Rows are points. Each copy is the shape, with its points in the same order, turned, moved and blurred by noise. Say if it was mirrored as well.
In the rows, zero is written as 128.

Shape, 7 rows:
[[196 112 117]
 [115 120 212]
 [191 149 105]
 [174 104 119]
 [185  88 106]
 [ 95 155 115]
 [110 159 148]]
Copy 1:
[[124  97 173]
 [ 55 201 164]
 [152 130 153]
 [103  93 164]
 [104  82 163]
 [ 96 154  84]
 [ 97 170 107]]
Copy 1 is: only turned
Copy 2:
[[128 183 161]
 [ 67  69 177]
 [110 188 127]
 [138 157 159]
 [156 165 166]
 [110 106  93]
 [ 79 103 110]]
Copy 2 is: only turned

Shape (8 x 4):
[[146 112 144 152]
 [111 183 186 135]
 [120  35 107  95]
 [143 125 118  87]
 [140 120 185 146]
 [158 128  56 146]
 [ 89  99  60 107]
 [161 163 142  99]]
Copy 1, 8 rows:
[[151 157 168 134]
 [203 155 114 185]
 [133  74 192  74]
 [135 116 121 113]
 [186 165 161 140]
 [ 67 126 151 149]
 [103  56 157 145]
 [150 154  94 132]]
Copy 1 is: mirrored
Copy 2, 8 rows:
[[126 122  98 149]
 [153  63 159 152]
 [134 211 102  88]
 [107 128 137  83]
 [158 104  96 138]
 [ 46 155 108 136]
 [ 82 184 164 125]
 [103  75 127 105]]
Copy 2 is: mirrored
Copy 3 (8 x 4):
[[166 111 102 114]
 [154 111 139  31]
 [ 90  94  45 160]
 [103  81 128 120]
 [178  96  94  83]
 [123 134 154 175]
 [ 65 140 104 151]
 [134  72 156  95]]
Copy 3 is: mirrored
Copy 4:
[[139 129 166 110]
 [ 90 159 146  43]
 [109  51 198 166]
 [105  73 135 105]
 [132 135 187  79]
 [137 106  95 162]
 [ 68  82 130 180]
 [124  98 119  64]]
Copy 4 is: only turned

Shape:
[[101 137 144 143 173 137  58 123]
 [127  77 127 159 208 122  84 143]
 [148  57 102 165 132 159  89 131]
 [118 143  89 149 103  80 164  87]
 [140 192 138 120 174 182  52 118]
 [ 97 134 137 117  71  30 172  53]
 [ 89 110 124 168 158 177  95 140]
 [ 90  83  91 126 110 140  92 133]
 [116  92 153  94 114 193 204 149]
 [102 124  87 120 119  61 154 129]
 [130 138 123  95 133 137  84 115]
 [121  99 144 152  72  73 181 163]]
Copy 1 (12 x 8):
[[111  87 120 171 177 158 121  77]
 [162  79  59 167 179 138 136  94]
 [182  85  93 206 128 168 145 142]
 [169 160 157 132 118 101  85 139]
 [ 70 117 152 174 170 172 181  71]
 [188 120 211  77 134  91  51 143]
 [111 106  93 193 164 177 113 132]
 [148  87 116 167 100 177  94 127]
 [113 105 101  96 124 176 149 231]
 [153 129 128 108  95  93  78 119]
 [120 102 154 138 125 162 143  92]
 [152  83 134 129 112  70  87 200]]
Copy 1 is: mirrored
Copy 2:
[[164 154  92 154 100 125  92 168]
 [133 143  71 156 103  90  68  96]
 [123 183  80 182 151  86 133  97]
 [ 95 149 124 118  69 151 201 110]
 [242 141  76 150 100 124 128 175]
 [ 70 157 204 106  45 141 201 129]
 [150 172  82 153 151 152 100 131]
 [103 182  91 127 150 101 145 153]
 [168 141 166  92 201 132 155  73]
 [ 76 124 117  99  86 121 174 127]
 [173 153 112 130 112  92 154 158]
 [ 63  96 176 146 140 129 171  99]]
Copy 2 is: mirrored
Copy 3 (12 x 8):
[[ 74 108  80 134 135 149 113  91]
 [ 64  79 108 179 170 108 148 101]
 [107  96 142 175 135 161 179  88]
 [147 149 121 158  66 108 147 182]
 [ 94 135  25  89 150 168 155  90]
 [128 204 134 160  16  79 110 160]
 [ 96 106 119 148 171 175 120 121]
 [ 82 101 158 134 105 168 152 128]
 [115 199 204  92 182 140 155 135]
 [105 119 137 136  74  83 154 180]
 [ 82 139  93 104 103 141 161 104]
 [159 137 196 132  88  71 120 127]]
Copy 3 is: only turned
Copy 4 (12 x 8):
[[163  80 173 119 138 122 129  85]
 [167  73 133 180 136  81 115  78]
 [132  56 103 143  67  84 118 114]
 [129 194  99 111 109 116  59 125]
 [172  83 163  64 152 112 176 110]
 [126 221  98 131  93 191  58 100]
 [115  84 181 142 109  85 124 114]
 [ 90  93 119 118  91 114  99  83]
 [ 51 147 123 163  95 123 183 168]
 [ 98 166  81 132 143 125  70  87]
 [137 104 124  86 125 140 143  88]
 [ 77 141  82 168 119 159  59 165]]
Copy 4 is: mirrored

Shape (16 x 11):
[[128 130 114 123 154 150 134 172 120 123 142]
 [178 121  67 100 144 146 112 159 160 143  96]
 [148 152  86 102 114 107  99 112 169 117 126]
 [110 152 126 125 153 113  99  94  55 137 119]
 [128 159 127 108 152 146 102 156 170 130 114]
 [102 112 137 134 132 160 123 133 169 167 128]
 [122 120 131 121 156 102 119 159 141 128 108]
 [132 153 118 198  99  89 100  82 109 142  98]
 [104 141 135 113 151 103 204 166 162 161  91]
 [122 125 135 113 118  89 214 109 152  68  86]
 [173 141 144 108 136 101 131 130 135 161 138]
 [236 157 147 160 153 144 119  84 116 128 132]
 [111 149 111 140 157  89 160 141 170 162 113]
 [107  63 148 103 155  88 102 110 100 122 133]
 [150 158  70 111 109 128 115 123 147  90 139]
 [156 142 152 121   7 121 123 116 150 151 138]]
Copy 1, 16 rows:
[[147 101 127 120 184 154 139 131 130 121 141]
 [111 111 130 103 197 131 141  64  98 118 128]
 [134 143 114  98 137 102 144  79 132 135 109]
 [164 146 175 149 150  81 136 158  95 168 163]
 [132 127 104 145 180 139 108 109 134 140 104]
 [104 112 122 159 139 149 107 104 141 115 151]
 [109 126 115 117 180 114 126 143 134 127 141]
 [125 178 144 170 112  62 183 134 117 113 133]
 [ 60 108 120 125 200 140 155 148 183 165 160]
 [ 78 199 154  72 182 145 171 150 195 129 140]
 [128 104 157 120 154  75 134 107 160 131 115]
 [173 142 192 159 195  61 140  83 151  80 102]
 [ 92 121  97 129 175 106 161 118 172 151 164]
 [122 136 161  80 134  94  86 164 118 107 184]
 [161 154 121  90 139 134 168  94 125 129 105]
 [ 95 115 179 137  57 123 159 109 163 114  59]]
Copy 1 is: only turned
Copy 2:
[[101 139 141 101 131 131 117 122 107 111 109]
 [131 136 177  65 110 127  77 168 137 148  86]
 [144 133 163 115 134 133  93 142 191 158 126]
 [126 134 131  98 157 113 178  90 124 190 131]
 [121 109 153 104 164 164 102 147 139 132 102]
 [118  95 121 137 153 115 115 179 119 134 105]
 [125 114 181 125 132 142 145 138 123 131  98]
 [117 138 122 165 112 124 164 128 174 230 104]
 [ 97 120 162 101 132 165 179 215 133 102 107]
 [142 107 140 107  70 169 197 159 194  86 116]
 [151 163 151 119 128 154 134 164 120 156 139]
 [187 195  87 117 110 167 116 124 131 194  88]
 [100 146 160 130 150 140 160 185 159 130  97]
 [174 110 174 140 134  87 173 105 106 133 128]
 [118 141 147  96 112 137  86 114 196 139 136]
 [128 107 114 164  81 154  96 177 161 194 205]]
Copy 2 is: only turned
Copy 3 (16 x 11):
[[121 127  81 165 141 139 127 148  95 127 143]
 [146  93  78 178 171 120 140 150 125 195 125]
 [180  91 125 137 138 130 124 123 144 169 119]
 [157 197 110 168 147 117  95  86 128 109 113]
 [146 126 100 142 125 133 143 155 137 166 173]
 [ 84 121 112 151 113 132 134 115 134 171 170]
 [134 142  92 156 108 109 118 144  99 162 137]
 [143 126  89 163  93  87  78  81 188 117  93]
 [ 87 135 131 137 111  70 152 194 118 154 127]
 [114 105 132  63 138  36 106 149 103 124 104]
 [141 143 100 145 113 118 176 117 126 155  97]
 [161 119  33 153 150  90 189  64 154 113 102]
 [118 113 130 173  95  73 135 152 127 147 130]
 [126 174 113 137 110 119  96  66  67 177 122]
 [173  74 111 130 162 138 115 132 129 127 121]
 [108 111 114  77 112 171 134 106 205 159  63]]
Copy 3 is: mirrored

Shape:
[[112  96 111 136 123  99 103 121 142 151 160 121]
 [140 134 198 122 110 113 124 135 151 136 119 123]
 [101 118 111 184 135  88 154 129 153 146 152 133]
 [124 152 110 132 118  88 120 135  96 177 142 108]
 [249 131 131 122 120 126 122 105  89 143 143 105]
 [101 114 126 121 108 144 165 112 144 140 140 110]
 [117 133 128 138 106  97 114 115 153 131 104 123]
 [102 109 141 128 133  93 128 126  21 138 154 107]
 [156 120 105 114 144 126 126 137  31 142 156 118]
 [121 135 129 125 121  87 128 104 139 134 107 153]
 [127 145 176 142 145 138 113 116 147 142 151 105]
 [108 125 213 121 155 208 156 102 148 154 148 141]
 [102 137 127 116 110  94 132  95 130 142 147 155]
 [170 130 134 105 117  91 125 146 139 145 130 142]
 [103 128 130 135 119 143 115 127 156 131  61 164]
 [ 98 102 172 122 143  91 131 111 142 175  84 109]
 [116 135 121 122 155  90 136 123 140 127 148 105]]
Copy 1, 17 rows:
[[101  80 114 161 123  96 126 125 119 138 149 105]
 [ 94 159 161 117 109 119 115 135 152 162 141  99]
 [104  86 139 172 109 149 122 146  80 151 165 125]
 [106 102 156 167 148  92  94 150 126 131 111 154]
 [100 148 159 129 128 119 125 140 168  32  88 103]
 [141 110 152 124 152 114 155 134 101 149 146  99]
 [135 129 144 169 116 113 127 136 146 150 161 116]
 [128  69 160 114  80  74 111 155 109 129  66 148]
 [122  81 130 114 123 105 123 153 131  88  54 143]
 [135 110 146 141 112 124 125 131 153 144 171 139]
 [ 88 125 168 143 126 133 141 107 143 165 113  89]
 [ 86 127 174  75 146 161 202  98 128 188 118 104]
 [132  96 145 134 125 112 118  98 121 144 165 143]
 [100 129 125 125 128 119  95 142 162 113 151 117]
 [145 148 112 151 117 133 171 154 160 182 163 141]
 [ 98 101 182 137 111  88 156 165 157 178 169 120]
 [128  69 157 148 131 136 102 137 139 145 137  97]]
Copy 1 is: mirrored
Copy 2:
[[ 94 149 125 163 124 101 128 150 130 121 137 112]
 [173 135 162 120 107  94 143 127  90 109 116 119]
 [ 74 117 136 150 124 100 140 146 109 126 111 165]
 [105 145 150 155 112 141  95 149  85 160 142 124]
 [150 147 110  65 109 101 115 162  67 141 225 104]
 [120 146 151 132 164 102 163 131 130 158 123 125]
 [123 145 144 139  91 124 146 111 126 126 133 129]
 [104 162 144 147 169 185 127 174  43 118 142  96]
 [113 143 106 106 167 168  92 173  70 145 165  97]
 [111 113 153 127 101 130 142 104 116 123 132 116]
 [163 129 123 155 137  82 135 129  82 128 126 126]
 [198  90 126 127 184  63 169 137  93 155  91  93]
 [106 105 164 150 134 126 140 115 121 128 142 106]
 [123 134 155  94 103 108  97 129 112 117 147 115]
 [145 117 127 114  84 139 167 113 148 146  83 111]
 [114 156 153 141  98 103 157 111  77 140  79  80]
 [106 152 133 141 143 111 116  99  99 125 129 136]]
Copy 2 is: only turned

Shape:
[[ 78 102 132  61 128 152  90 128  97 111 123 166]
 [121 188 185 200 121 159 101 138 116 209 107 139]
 [ 86 137  71 158 160 128 138 145  99 232 183 135]
 [ 84 175  87 161 234  94 165 159  95 157 171 118]
 [124 122  95  99  90 104  85 112 142 111  97 152]
 [118 133 135 202 148 161 129  78 115 176 106 102]
 [154  90 147 118 126 121 107 154 153 127 113 141]
 [111 190 113 154 179 167 169 128 163 184 171 118]
 [181 153 175 166 129 140 183  97 100 220  97 143]
 [140  69 117 120  57 133 164 151 134  79 143 128]
 [151  92  97 109  97 127 132  95 117  70 117 127]
 [100  86 120 121  73 111 175 148 114  88 126 125]
 [177 145 144 202 116 149 108 109  69 174 143 165]
 [ 92 100 117 100  68  60 119  87 118  94 189 101]
 [130  70 163 113 137 148 128 140 134 114 159 184]
 [108 168 101 113 172 146 147 173 101 177 192  53]
 [153 187 163 178  83 166 125 100 104 174 113 173]]
Copy 1 (17 x 12):
[[127 113 146 132 195 111 152 145  91 140  48 134]
 [114  71 166 189  93  91  49 170 144 172 145 143]
 [122  56 132 145  97 105 101 160  23 135 153  73]
 [ 62  73  96 122  75  78 129 169  65  67 158  85]
 [134 191 164 149 154  97 116 123  86 151  71 146]
 [142 101 144 112  83  97  65 170 157 140 142  93]
 [177 153 164 175 163 113 143 143 120 107 110 138]
 [101  73  98 138  95 132  67  99 104 109 158 103]
 [188  89  94 144  98  93  70 186 155 163 185 170]
 [166 185 152 145 166 185 173 142 115 159 128 118]
 [144 199 135 115 180 141 135 138 121 141 111 107]
 [132 174 142 128 136 168 188 163 116 160 116 121]
 [153 122 143 182 154  57  88 183 144 180 175 100]
 [115 182 176  67 177 138 163 139  62 173 128 131]
 [153  93 131 153 190 108 177 129 125 133 126 123]
 [ 79  71 123 117 125 169  70 174  47  75 151  93]
 [137 109 116 184 137  87  60 160 156 221 140 141]]
Copy 1 is: only turned
Copy 2:
[[104 128 179 123  72 130  80 143  95 113 132 206]
 [ 96 114 167 125 115 180 217 122 115 119  64 105]
 [162  28 137 170  70 159 181  99 145 161 111 160]
 [163  57 116 116 122 176 157 113 138 244  94 195]
 [ 82 129 175 149 126 104  93 139 122 123 157 152]
 [158 126 177 149 113 193 165 120 139 150  87  80]
 [121 162 164 120 127  91 133  88 116 129 121 161]
 [143 119 121 144 103 199 184 107 198 177  85 174]
 [126 163 149 131  78 180 249 100 110 164 137  96]
 [155 162 101 120 135 116  90  94 120  86 184 147]
 [146 172 128 145 121 113  71 123 107 144 173 139]
 [160 125 117 107 140 139 102 103 101 101 195 162]
 [146 129 125 169  92 136 203 139  81 139  71 100]
 [156  97 144 118 145  97  99 194 143 112 200 157]
 [167 169 157 146 102 111 130 117 111  96 113 209]
 [161  58  98  68  63 156 139 120 186 184 104 160]
 [ 86 157 133 163  99 184 199 135  89 107 108 103]]
Copy 2 is: only turned
Copy 3 (17 x 12):
[[103 102 157 164 137 166 179  83  80  53  98 112]
 [175 112 215 130 128 140  51 160 143 103 107 176]
 [120  92 182 125 218 118  68  98 117  94 207 143]
 [149 163 157 123 195 130  99 151 105  70 235  78]
 [ 76 109 115 137 145 146 146 120  85 137  76 111]
 [178 124 143 161 170 122  64 123 180 113 109 128]
 [119  82 145  96 109 121 164 131 128 117 107 114]
 [175 145 125  97 140 140  61 107 119  87 200 159]
 [198  84 187  86 137 173  38 115 165 134 107  88]
 [ 51 126 140  96 105 146 168  57 176 129 107 103]
 [ 98 137 109 138 138 157 173  82 144 144  89  82]
 [ 44 132 149 116 110 142 134  78 161 101 111  76]
 [163 103 205 124 182 177 110 135 178 154 116 148]
 [ 33  96 114 198 115 168 145  96 138 148 162  88]
 [115  79 139  98 124 167 182 108 158  65 129 125]
 [149 151 188 150 129 101 104  79  97 108 232 114]
 [152 118 192 117 138 197  68 125 145 138  77 163]]
Copy 3 is: mirrored

Shape, 17 rows:
[[166 189 105 107 120 158 171 125 145 101 136 136]
 [130 129  95  97 182  61 150  94 155  65 154  98]
 [140 117 116  93 123 117  62  91 173 154  81 123]
 [165 117  81 134 108  63 172 156  97 105 155 177]
 [115 151 137 117 144  63 151 191 159 132 170 183]
 [ 66 184 109 118 151 132 106  94 151 169 121  88]
 [ 64  85  95 130 108  68  99 115 106  87  86 124]
 [ 69 128 152 148 101 104 127  92 111 173 111 170]
 [142 121  95 127 187 158 120 185 155  81 189  82]
 [113 140 153  74 146 136  94 106 102 146 155 135]
 [ 60  94 153  98 109 103 104 172 173 141 155 171]
 [ 71 146 182 151 192 158  67 158  77 173  82 140]
 [102 185 141 109  89 100 141  88  96 101 117  99]
 [153 147 132 103 113 157  91 161 145 152 149  94]
 [117 135 151 115 105 118 162 133 165 157 131  99]
 [107  96  73  87 134  86 166 166  82  93 114 135]
 [ 97  93 127  86 127 113  67 194 172 159 168 129]]
Copy 1:
[[193 129 147 103 122 104 111 156  99 136 190 105]
 [ 65 130 116  79 171  89  84 154 113 120 181  46]
 [115 164  94 157 109  71 131 181 129  99  80  88]
 [ 94 106 163 129 157 126 110 145 110 206 188 121]
 [ 77 157 183 101  89 128  80 103 141 172 163 121]
 [149 139 130 113 135  91 140  98 162  61 108  68]
 [ 52 141 106 119 161 121 204 150 147 148 123  89]
 [107 166 168 132 145 128 168 104 115 128  79 139]
 [115  78  62  65 104 109  68 140 179 122 192 105]
 [129 130 119  84 118  77 102 112 101 136  76 109]
 [ 54 174 118 113  74  99 134  97 136 141 110 158]
 [156 142 111  88 121 157 125 112 204 143   7 119]
 [137 121 155  80 145 123 175 136  76 119 127  48]
 [152  90  95 122  71 111 103 132 125 123 120  95]
 [120 150 108 135 106 143 128  99  87 109 151 104]
 [ 96 141  98 117 165 114 146 120 140 212 165  93]
 [ 72 119  84 130  52  88 103  95 159 142 110 123]]
Copy 1 is: mirrored
Copy 2, 17 rows:
[[ 70 148 137 141 137 153 138 100 198  90  95 135]
 [ 66  76 141 151 126  92 160 152 164  81 162  93]
 [178 128 108 133 159 155 119 154 155 125 104  48]
 [ 61  75 159  94 109 114 135  86  95  77  81 131]
 [102  92 131  83  82 143 227 135 110  97  97 149]
 [138  74  83 154 121 159 159 133 209 170 123 107]
 [148  37 114 130 135 126  84 188 113 122 110 126]
 [151  71 144 105  92 180 128 145 155 189  78 126]
 [ 82 148  92 181 142  68 175 126 145 106 141 173]
 [110 134 120 181  93 172 147 144 133 152 111  95]
 [159 131  95  95  70 142 167 182 110 136 106 151]
 [189  89 137 208 150 203 184 137 107 211  99 169]
 [ 86  69 121 136 127 203  89 133 178 130 142 109]
 [121 168  71 150 139 153 155  90 135 143 127 123]
 [133 120 124 105 109 149 145 109 171 128 150 128]
 [111  66 140 158  92 114 106 127 112  68  96 164]
 [155 142  53 115 100 115 181 142  93 128 110 125]]
Copy 2 is: mirrored
Copy 3:
[[118 113 135 112 134 137 220 149  77 112 129 129]
 [201 143 162  59 117 111 178 107  81 107 215 119]
 [ 92 167  86  72  72 166 122 117 135  94 170 102]
 [149 135 127  94 165 106 179 126 110 220 177 129]
 [169 115 178  92 108 116 144 193 119 204 173  91]
 [140  95 100 104  75 165 125 120  68  84 148  49]
 [171 138  83  52 163 150  69 109  97 140 188 122]
 [135  88  62 138 108 133  81 154 109 152 176 109]
 [179 116 205  43  98 118 171  87  99 123  95 129]
 [136 142 100 107  60  89 123 143  70 114 132 112]
 [163 114 126  64  63 154  73 192 115 183 155 133]
 [101  92 125 112 110  78  31 139 108  99  89  46]
 [184 151  79 145 149 139 141 136  57  95 149 113]
 [126 148 130 105  75 152 153 123 104 135  81 108]
 [148 122 151 146  90 181 134 131  87 146 151 123]
 [143 140 142  59 176 117 128 118  44 189 168 133]
 [153 143 151  48  35 151  98 148 119 188 110 109]]
Copy 3 is: mirrored

Shape, 17 rows:
[[ 69 143 100 146 102 154 135 149 223 110 116 143]
 [171 148 115 109  79 158  63 156  95  92  68 167]
 [159 240  92  93 116 174 150 105 161 103 119 146]
 [165 115 143  91  83 149  92 127 108  84 127 156]
 [ 40 103 105 178  76 119  78 126 198  83 134  73]
 [166  85 104  78  75 134 159 116  95  90 127 159]
 [149 119 165 184 174  97 141 176 127 145 152 143]
 [120  91 115 169 166  65 116 107 100 236 130 158]
 [102 106 142  91  90 172 152 117 106 158 142 135]
 [138 179 217 161 126 157 154 139 109  88 135 144]
 [ 55 145  89 168  91 130  82 139 122 100 111 161]
 [152 157 163 148 119 149 105 120 136 142  66 150]
 [ 47 121 135  97 104 106  93 165 174  85 151 109]
 [104  91 116 160 199 140 135 153 136 106 143  97]
 [134  99 211 159 158 159 109 132 155  89 153 144]
 [144 124 108 185 172 153 105 228 102  84 138  38]
 [157 154  97 166 102 166  98 124 110 173 141 155]]
Copy 1 (17 x 12):
[[147 164 133 138 103  57 102 155 106  45 174  94]
 [ 74 162 133 178 121  54 160 176 134 170 110 171]
 [119 109 168 150  47  52 100 105  55 131 152 172]
 [ 70 131 138 126 105  51 135 166 156 140  75 164]
 [129 135  84 104 100  74 140 236 104  13 141  74]
 [ 93  93 130 147  89  49 152 106 193 106  83 168]
 [142 148  81  83 175 143 140  91 120 129 104 115]
 [103  78 111 105 198 190 148 119 167 102 175 147]
 [ 68 111 144 162  90 123  98 117 167  72  82 131]
 [ 76 191  92  79  83 103 113  95  92 131  84 153]
 [ 78 158 127 132 138  78 167 187 111  53 162 149]
 [ 91 160  96 144 111 103  90 153 119 152 151 157]
 [146 162 156 100  78 109 149 198 142  51 103  96]
 [168 128  74 123 145 126 132 142 105  59  81 145]
 [120 164  81  67 141  95  71 143 121 117  66 132]
 [165 141  54 152 143 123 201 155  46 101  43  97]
 [ 59  99 134 151 161  93 126 128  93 121 138 130]]
Copy 1 is: only turned
Copy 2, 17 rows:
[[ 93  58 121 115 125 115  88 105 119 134  86 190]
 [129 114 105 147  58 127 101  42 155 192 151  72]
 [ 97 120  50 141 116 175 156  32 128 142 148 186]
 [145 138 121 174 113 106  98  67 116 171 165  89]
 [157  82 104  78  98  84  52 163  84 116  70 147]
 [112 125 107 188 149 124  80 105 131 163 210  92]
 [132 141 202 154 140 146 138 117 185  88 103 112]
 [115 120 177 177  90 148 193 222 178 120 129  96]
 [ 95 150 142 143 148 135 121 140 102 197 159 126]
 [175 157 171 102 167 155 137  49 150 150 139 143]
 [145  46 110 104 103 148 107 125 121 165  96  99]
 [135 129 148 121  69 130 146  82 173 169 146 149]
 [114  95 111 100 153  62 104 115  84 128  81 103]
 [ 97 125 183 109 116 152 103 127 107  60 130 108]
 [169 141 216 137 127 112 112  77 105 112 133 141]
 [ 98 182 152  83 100 175  53  82 147  59  76  62]
 [128 134 126 177  75 191 128 117 142 172 108 130]]
Copy 2 is: only turned
